Each row of a before or after table is a point. The points were changed in one or more steps. Then noise was added and the rows were shuffled. The steps act on columns, c1 being the first. What was done? A step turns or swaps two columns, mirrors them in a line or flattens them onto one, adds a multiple of one to another, or multiplies or shifts one. Angles are multiples of 10 degrees, from the lower column toward the higher: turns from -170 to 170, lines from 10 to 170 but not 90. Use the fewest steps. Two steps may share a column if one is a turn and the other turns, adds or multiplies; they go together, in the order done. Otherwise the lowest column goes first.

Before (9 x 3):
[[-27  14   5]
 [ 11 -24 -29]
 [ 16   0   0]
 [-10 -38  -9]
 [  7  -3   7]
 [-14   1   6]
 [ -3 -10   3]
 [-25  -8  -6]
 [ -4  -2   8]]
After (9 x 3):
[[ -5  52 -10]
 [ -2 -11   3]
 [-32  62 -26]
 [  5  -9  10]
 [-15  -6   0]
 [ 31 -10   5]
 [ 17  -4   5]
 [ 16  25 -11]
 [  3   5   5]]
Steps: add 1.5 times c3 to c2; turn c1 and c2 by -160 degrees

Before, 10 rows:
[[-39  24 -12 -43 -12  19 -26  37]
 [-32 -10 -26   8 -25  -1  17  -5]
 [ -3 -10 -35  19  49  19 -22  41]
 [-56 -60  17  10  52  24  -4 -16]
 [ 24 -14  -5 -35   0 -21  15 -32]
 [ 21   1   7 -21  42  22   9 -14]
 [-40   5  -6  36  32 -37 -11  31]
 [-24 -13  -4 -26  43   0  44  28]
 [ -2 -52  16  -2  46 -34  50  35]
 [  8 -20  15  23 -16  -1  20 -36]]
After (10 x 8):
[[  2 -17 -17 -40 -15 -10  13  -3]
 [ 15   5   0  -2  40 -30   5  23]
 [-26  26  28  48 -12 -16 -24  16]
 [ 20 -19   0 -14  -1  38  18  46]
 [-33  10  -9   8  35  53 -16 -42]
 [-41 -59  -3 -21  57 -48  -5  -3]
 [ -7 -11  41  23  50  -2 -16 -32]
 [-17 -15  20  -7 -23  29  16  -2]
 [ -3 -51 -32  34  45  34  52 -16]
 [-19 -12  -1  44  45   5  46   9]]
Steps: multiply c1 by 0.7; turn c3 and c6 by -150 degrees; multiply c6 by 1.6; turn c4 and c8 by -120 degrees
